Rows are points. To make a cloud, some directions were put in groups of two or more. Within a group, all points are equally far from the middle, so they leave a hole (a ring in 2 directions, a hollow ball in 3). The other directions are filled evenly. Then the cloud was stretched, turned, moved and blurred a little. Count the holes, and give their numbers of directions, smallest first.

Cloud, 13 rows:
-40, -14
-22, -51
-18, -54
7, 33
-36, 11
3, -60
19, -54
13, -57
-23, -50
2, 34
-40, -8
30, -40
17, -55
Holes: 1 (2)

Cloud, 19 rows:
-17, 0, -23
35, -3, -37
-13, -41, 13
18, -8, 10
30, -27, -5
-8, -26, -21
13, -49, -9
0, 13, -23
60, 10, 23
1, 2, -7
26, 2, 54
3, -32, -2
39, 15, 31
14, 17, -7
44, 17, 26
-9, -28, 4
-8, -25, -7
55, -3, 22
-38, -9, -48
Holes: 0

Cloud (55 x 6):
-39, 10, -8, 1, 22, -13
-10, 25, 19, 31, -8, 10
-28, 1, 26, -40, 10, -16
5, -20, 44, 7, 40, -31
7, 15, 21, 34, 21, 6
41, 16, -4, 21, 43, -20
2, 19, 13, 40, -5, -8
20, -10, 25, -37, 6, 11
-22, 22, -26, -7, 21, 27
0, -9, 51, 4, 17, -33
-12, -11, 43, 10, 0, 5
26, 4, 48, -20, 38, -11
-15, -3, 29, -42, 6, -16
-28, 17, -10, 15, 33, -31
-29, 58, 13, -29, -14, -25
37, 4, 14, 0, 11, 26
30, 27, 27, -8, 18, -22
-20, 51, 18, -22, 33, -25
-13, 42, -7, -25, -1, -44
-2, -25, 9, 6, -24, 21
-14, 5, 6, -37, 14, -51
-8, 21, 54, -4, 9, 5
-16, 54, 21, -28, 28, -10
-24, 41, -20, -36, -24, 3
-11, 12, -31, -3, 1, -23
20, 8, 41, -24, 4, -2
10, 34, 3, 3, -23, -1
-5, -3, 48, -24, 5, -13
-1, 42, 41, -17, 36, 2
-28, 36, -4, 18, -3, 7
9, 32, -12, -2, 16, 28
-8, -7, -28, -22, 24, 24
-38, 21, 9, -50, 9, -17
-3, 35, -19, -1, -9, -18
-9, 32, -24, -18, -4, -15
14, 36, 12, -11, -12, 5
2, -2, 48, 32, 12, -27
-32, 18, 10, -42, 41, -17
-43, 25, 10, -37, 12, -30
-11, 10, -1, -41, 20, -43
-6, 26, 35, 35, 20, -31
-40, 51, 6, -34, -13, -36
-3, 38, 46, -6, 6, -23
-38, 18, 11, -60, 6, 3
-6, 5, 55, 3, 2, -19
14, 37, -10, -13, 22, -17
32, -10, 32, -12, 6, -34
-32, 39, 9, 4, 34, -14
-18, 2, 54, 4, -19, -24
-41, 5, 14, -15, 14, -38
-1, -1, 50, -12, -9, -38
-12, -4, -26, 3, 29, -12
15, -17, 27, 31, 10, 6
-50, 47, 2, -55, -22, -5
-1, -32, 4, 15, 10, -10
Holes: 2 (2, 2)

Cloud:
-21, 5, 20, -7, -24, -22, -9, 8
16, 21, 13, -41, -32, -17, 13, 40
-19, -16, -12, 35, 42, -18, 12, 0
-35, -38, 10, -29, 28, -18, 10, -21
37, -34, 14, -8, -12, 13, -9, -18
-30, 4, -13, 15, 1, -40, 28, 5
-26, -45, 12, -5, -6, 1, 28, -25
-37, -3, -9, 33, 41, 2, 11, 8
10, -10, -22, 2, 34, 18, 24, 20
4, -4, -9, 3, 45, 13, -5, -27
-13, 9, -10, 0, -31, -16, -5, -6
-7, 29, -34, -19, -23, 11, 13, 33
-21, -21, -9, 15, -13, -3, -12, -31
-10, -20, -2, -15, -44, -23, 8, 30
1, -20, -41, -25, -20, 17, 0, 9
-38, -13, -20, 21, 17, -21, -8, -19
-24, 3, 27, 28, 10, -1, 33, -13
-16, -21, -11, -11, 16, 29, -9, 29
-23, -7, 2, 3, -13, 5, -4, 42
-28, 14, 4, 1, -5, -13, 40, 36
-46, -19, -30, -3, -14, 8, 9, 12
2, -32, 32, 10, 25, -22, -1, -7
9, -43, 40, -27, 3, 28, 1, 7
-1, -42, -12, -9, -34, 23, -3, -14
25, 3, 1, -4, 5, 43, -7, -11
-54, -16, -7, -15, 8, 20, 22, -10
22, -3, -5, -34, 7, 5, 29, 36
13, -29, -9, 24, 11, 15, -21, -17
-33, -16, -17, 0, 39, -27, -5, -7
-14, 27, -1, -2, 11, 21, 20, -34
-29, -38, -31, 19, 8, 30, 14, -14
-1, -15, 23, -2, 16, 37, -17, -9
10, -36, 23, -27, 18, -28, -4, -5
-30, -8, -11, 48, 1, 12, -1, -6
-33, -23, 27, -11, 14, -34, 12, -16
29, 15, 35, -19, 7, -9, 10, 2
-34, -15, -2, 36, 44, 0, 6, -21
15, -43, -4, -15, 7, 18, 26, -9
7, -24, 3, 10, -21, -33, -8, 12
33, 16, -17, 3, -27, 10, 4, 43
-30, 42, -11, -13, 9, -15, 13, 2
11, -1, -8, -19, 15, 42, -1, -26
-6, 12, 9, -26, 7, 22, 34, -28
-24, -9, 11, -5, -19, -35, 23, 33
9, -37, -21, -31, -30, 4, -10, 11
3, -50, 0, 5, 14, 17, 24, -11
6, -6, -36, 33, 23, 20, 24, 0
28, 17, 3, 9, 26, 2, 27, 13
6, -30, -12, -13, 22, 48, -9, -6
2, -33, 17, 1, -1, 4, -3, 45
-19, 38, -22, -6, 10, 12, 30, 30
18, 10, -13, -2, -36, 39, 13, 27
8, 13, 14, -48, -25, -19, 27, 13
6, -4, -26, 21, 9, 19, 2, -34
0, -24, 41, 18, 20, 1, 7, 6
-9, 8, 10, -32, -23, 4, 43, 27
-12, 5, -37, 48, 3, 19, 25, -7
27, 5, -14, 9, 8, 43, -3, 5
8, -14, -26, 28, 27, 27, 21, -16
4, 41, -7, -7, 13, -16, 32, 22
-37, -6, -8, 45, 15, 2, 35, 3
5, -28, 13, 39, -19, 6, 24, 1
-1, -23, 4, -30, 35, 31, 20, -8
-32, -18, 3, 2, 9, -16, -24, -8
-4, -1, -34, -18, 26, -17, 0, -2
-35, 25, 3, -32, 3, -22, 29, -6
11, -60, 5, -33, -18, 11, -12, 5
40, -4, 22, -12, -9, 31, 24, 12
-3, 28, -8, 9, 28, 32, 23, 4
-1, -7, 33, -45, -20, 17, 27, 20
1, 20, 24, -40, -26, -25, 17, 31
12, -28, -31, 25, -12, 23, -3, 25
25, 12, 6, -3, 6, 28, -12, -8
38, -20, 28, -39, -12, 35, 4, 1
-20, 0, 26, -13, -24, -4, -9, -14
15, -5, -8, 32, -28, -12, -1, 16
-8, -6, 12, 11, -18, -40, 19, 1
Holes: 3 (2, 3, 3)

Cloud, 105 rows:
24, 19, -21, 17, 4, -22, -11, 27, 37
-13, 1, -1, 4, 6, -14, -31, -26, 5
27, 11, 12, -36, -2, -2, 36, 5, 5
-6, 3, 34, 9, -33, -14, -2, -4, 19
25, -2, -9, 11, -19, -21, -14, 15, 22
0, 27, 26, 3, -29, -24, -8, -34, 20
2, -17, 15, -27, -21, -25, 52, 0, 40
6, -46, -6, 9, 27, 28, -23, -14, -6
-27, -39, 1, -5, 4, 13, 15, 0, -29
20, -1, 44, 21, 14, 28, -2, -13, -8
-20, -22, 4, -6, -2, -21, 39, 42, 28
-7, -38, -27, -21, -39, 6, -17, -12, 1
-32, 19, 28, 9, 19, 3, -2, 23, 5
-5, -2, 36, -26, -31, 25, 5, 31, 5
21, -6, 18, -6, 42, -7, 18, 10, -8
24, -47, -2, -29, 8, 16, 23, 19, 8
-58, -3, 17, 12, 7, 24, 0, 15, -13
2, -29, -30, 38, 12, 21, -2, 16, 6
16, 7, 42, 21, -6, 11, -17, -7, -12
25, 2, -14, -22, -40, -6, 8, 0, -4
-4, -10, 28, -18, 14, -1, -3, -22, -25
-3, -27, 31, 1, -2, 32, 5, -5, 37
26, 41, 23, 19, 14, -18, -12, -4, 3
6, -14, 38, 12, 39, 15, -10, 21, -22
16, 32, -30, 2, -12, -3, 4, 16, -7
13, 8, 13, 39, 40, -4, -31, -3, 11
-1, 19, 2, 3, 2, -42, 1, 55, 20
-39, 10, 24, -24, -18, 1, 5, -27, 14
-19, -22, 8, -21, -54, -7, -21, -7, -3
-37, -3, -28, -24, -33, -35, 12, 45, -3
13, -11, -21, -26, -23, -16, 7, 2, -21
-20, 2, 0, 16, 37, 16, 15, 21, -21
-13, 24, 29, 23, 28, 20, -26, 31, -6
-26, 10, -32, -2, -20, -16, -7, -26, 37
-8, 10, 8, -24, 34, -13, 10, 44, -9
-16, -1, 7, -33, 13, -40, 3, -9, -18
-40, -18, 30, 4, -29, 18, -20, 6, 20
-31, 26, -15, 20, -24, 0, 18, 26, 35
17, 1, -29, -26, -32, -35, -14, -11, 35
4, 8, -23, -13, -53, -22, 4, -30, -3
10, 19, 25, 8, 10, 22, 20, 22, -31
-49, 18, -36, 32, -6, 7, -1, 29, 12
-31, -21, 8, 16, -18, 17, 8, -42, 5
-29, -16, -31, 22, -38, 4, 17, 32, 20
-24, 10, -11, -6, -22, 20, -46, 21, 6
6, -12, 1, 14, -14, -41, 16, 37, 31
-25, -27, 0, -46, -9, 9, 23, 18, 24
31, 5, -17, -3, -29, 39, 11, 18, 18
0, 11, 28, 20, -2, 45, -29, -25, -21
5, 5, 28, -42, 7, -5, 13, 4, 39
0, -24, 1, -40, -10, -3, 6, -41, -18
-12, -36, -9, -32, 5, 9, -29, 17, 10
-17, 3, -32, 17, 32, -4, -10, -10, -22
-35, 40, 7, 9, 4, 5, 1, -17, 15
-2, -26, -15, -6, -13, -12, 46, -16, 2
13, 5, 1, -16, -20, 40, -46, -5, -10
14, -29, -18, -24, 1, -56, 18, 7, 0
-15, 22, 4, 8, -12, -42, 20, 39, 1
-30, -36, -26, -7, -15, 13, -4, -12, -6
2, -37, 6, -37, -20, -5, 15, 15, -11
8, -2, -26, -26, 8, -43, 4, 16, -18
9, 25, -17, -13, -28, -33, -19, -32, -11
-30, -42, -42, 4, -8, -27, -14, 13, 19
13, 11, 2, 0, 8, 13, 21, 28, 60
13, -6, -24, -39, 20, 1, 12, -22, 10
-22, 45, 5, 20, 25, -5, -10, 29, 33
7, 0, -9, 14, -41, 34, -19, -42, -13
-37, 2, 28, 36, 3, 19, -14, 11, -6
-14, -17, 24, 15, 31, -22, -27, 13, 25
9, 27, 15, 19, 7, 32, -31, -7, 2
11, 5, 25, -24, -17, -42, 19, 10, 21
35, -36, -1, -43, -12, -3, 9, 20, 8
-3, -33, -25, 7, -16, 10, -19, -30, -25
-22, -19, -28, 24, -34, -16, -6, 18, -22
-8, 5, -4, -28, 11, 28, -14, -16, 27
10, 23, 12, -23, -13, 12, -36, 23, -5
-10, -17, 10, 21, 27, -13, 30, 2, -27
-6, 6, -28, -35, -15, -36, -24, 30, 18
-42, 4, -37, 9, 5, 18, 10, 26, 18
-2, 36, 5, 34, 15, 19, -22, 38, 5
-26, -10, -16, 21, 14, 20, 22, 31, 2
22, -20, -10, -18, 12, -29, 32, 2, -7
-13, 4, 25, -9, -35, -1, 47, 5, 13
-35, -23, -31, -37, -49, 2, 8, 17, -7
-33, -35, 12, 18, 0, 12, -2, -37, -35
23, 2, 17, -44, -17, -4, 17, 1, -15
24, -8, 2, -18, -5, -29, 13, 26, -4
-10, 19, 9, 8, -55, 16, 20, 4, 13
-8, -29, -25, 12, -31, 23, 23, -4, 43
-25, -33, -42, -21, -22, -2, 12, 19, 13
3, 29, 4, 39, 7, 23, -28, 7, -10
-39, -9, -32, 33, -31, -23, -14, 21, 12
11, -6, 1, -26, -50, 18, 3, 27, 2
-15, -18, 9, -36, -11, -6, 11, 40, -6
4, -8, 21, -5, 1, -47, -3, 38, 11
9, -26, 9, 13, 25, 14, -49, 0, 8
-18, -5, 14, -2, 15, -8, 23, 12, 50
-6, 37, -6, 42, 11, 18, -9, 10, -6
-13, 7, 17, 19, 5, -40, -25, -36, 6
-23, -20, 24, 2, 14, -10, -6, -23, -14
24, -16, -11, -2, 0, 3, 36, -8, -17
6, -20, -7, -1, -1, -41, 40, 20, 20
-31, 0, 5, -1, 23, -12, 20, 6, 21
20, -1, 2, -9, 23, 11, 32, 8, 22
-8, -2, 33, 1, -5, -44, 3, 17, 47
Holes: 1 (4)
